Each row is a point. The window is the flat piece filled in between its corners: a triangle in 3 columns, a solid with four corners in 4, and so on. A path goes straight from each point to the next, and from the last back to the first. List the points from which the path goes on through the window.
(in the rows, 128 means zero)

Window:
[[170 127  90]
 [179  97 145]
 [ 60 135 161]]
Path:
(1): [156  54 106]
(2): [179 167 148]
(3): [229 136 142]
(4): [189  79 122]
(5): [111 117 110]
(6): [127 167 145]
(7): [ 75 148 162]
(8): [ 54  91 143]
(9): [196  72 101]
(10): [207 124 151]
(11): [139 156 158]
(12): [ 90 115 128]
Through the window after points: 1, 7, 11

Window:
[[143 209 185  87]
 [190  68 130 130]
 [125  68  95 122]
 [134 142  73 109]]
Path:
(1): [159  70  75  83]
(2): [145  80  61 165]
(3): [160 102 130 171]
(4): [163  64 136  81]
(5): [146 104  91  94]
(6): [112 116  89 155]
(7): [130 102  78 150]
(8): [143  71  61  78]
(9): [165 149 146  54]
(10): [170 120 129 172]
(11): [140 186 181 135]
(12): [153 187 161  58]
Through the window after points: 5, 11

Window, 8 rows:
[[105  91 119  87 126 143  55 125]
 [140 148 144 228 173 135 141  40]
 [115 100  81  96 117 111 102 215]
 [146 187 202 156 185 117 113 103]
 [151 133 204 143 172 141 192  65]
 [134 140  80  94  90 197  80 180]
 [194 128 218 221 128 121 132  57]
 [170  82  71  97 163 176  59 189]]
Path:
(1): [133  61 164 169 128 186  97 209]
(2): [103  95 171 187 175 164 110 115]
(3): [198 159 148 167 105 126 125  82]
(4): [177 157  80 104 151 134 106 125]
(5): [114 131 144 141 148 151 107 144]
(6): [125 127 180 206 154 164 125 115]
(7): [159 178 139  81 159  77 129  61]
(8): [176 137  74  40  84 113  62 120]
(9): [ 97  93 136 126 143 165  77 139]
(10): [ 94 152 192 163 148 167 142 110]
(11): [192 140 146 129 138  86  89  91]
(12): [129 142  81  91 115 137  96 164]
Through the window after points: 2, 8, 12

Window:
[[103  39 131  94 159 108 106 147 159]
 [ 67 127 117  42 192 171  95 149 112]
 [100  88  80  82 154 130 141 185  77]
 [158  89 194 107  81 169 166 143 133]
 [158 137 161 101  51  55 122  82 182]
 [148 141 138  63 168 102 129 210 116]
 [100  76  94  78 165 161 171 137 174]
 [171 129 149 203  82 125 104 146 172]
 [116 114 194 228  98 103 183 211 131]]
Path:
(1): [166  93 160  92 137 109 146  86 120]
(2): [101 134 174 144  55 157 125 218 197]
(3): [ 64 124 157  50  89 118 138 192 194]
(4): [201  99 141 167 170 132 119 118 100]
(5): [146  99 113  77 228 107  96  95 129]
(6): [ 81 111 120  79  73 179 147 198 152]
(7): [ 93 101 126  76 133 146 131 164 162]
(8): [141  82  97  99 194 149 183 113 120]
(9): [115  81 134 130 184 142 148 115 118]
(10): [104  90 117  77  94 124 154 194 202]
(11): [109 117 150  91  66 164 110 181 228]
(12): [139  85 142 118 170 108 161 115 105]
Through the window after points: 7, 9

Window:
[[125 226  61  53 224  93 132 124 186  82 100]
 [127  97 115  74 100 161 107 132 109 132 166]
 [197 153 175 131 108  99 215 112 163 148 124]
 [181 108 118  74  44 132  45 131 101 141  72]
 [158  38 165 124  71 165  71  37 144 170 120]
 [179 173 144 131 249  95 124 104 123 119 180]
 [126 120 136 171 179  85 105 131 151  72 173]
 [ 75 121  88 144 123 193  75 101  57 143  74]
 [218 117 175 125 191 129 193 161 212 151 111]
 [191  90 152  96  94 175  77  78 108  50 128]
 [143 151 217  86 205  84 184 138 173 137 101]]
Path:
(1): [145  95 118  90 119 112 151 129 121  93 127]
(2): [160  86 125  99 175  63 185 128 118 158 115]
(3): [157 173 170 102 167 132 106 117 155 111 125]
(4): [175 131 169 114 117 139  89 115 144  98 135]
(5): [157  78  78  95 177 143 152  58  85  48 122]
(6): [150 106 126 106 158 120 133 135 102  97  85]
(7): [169 158 137 117 124 131 101 127 165 139 139]
(8): [161 124 162 132 127 155  80  87 146 148 118]
(9): [157  64 148  89 128 107 133  84 132 135 132]
(10): [144  83 159 109 153  73 143 108 113 130 100]
(11): [171 160 153 107 140 186 109 103 174 141 170]
(12): [ 94 215 192 101 172 132  59 143 148  77 139]
(13): [212  90  34  75 153 116 172  76 151 100  95]
(14): [156  79  72  89 125 101 131 108 119 105  88]
(15): [133 143 195 136 177 177  62 107 140 152 147]
(16): [165 161 173 141 136 167  85 100 151 170 170]
Through the window after points: 2, 4, 8, 10, 12, 16
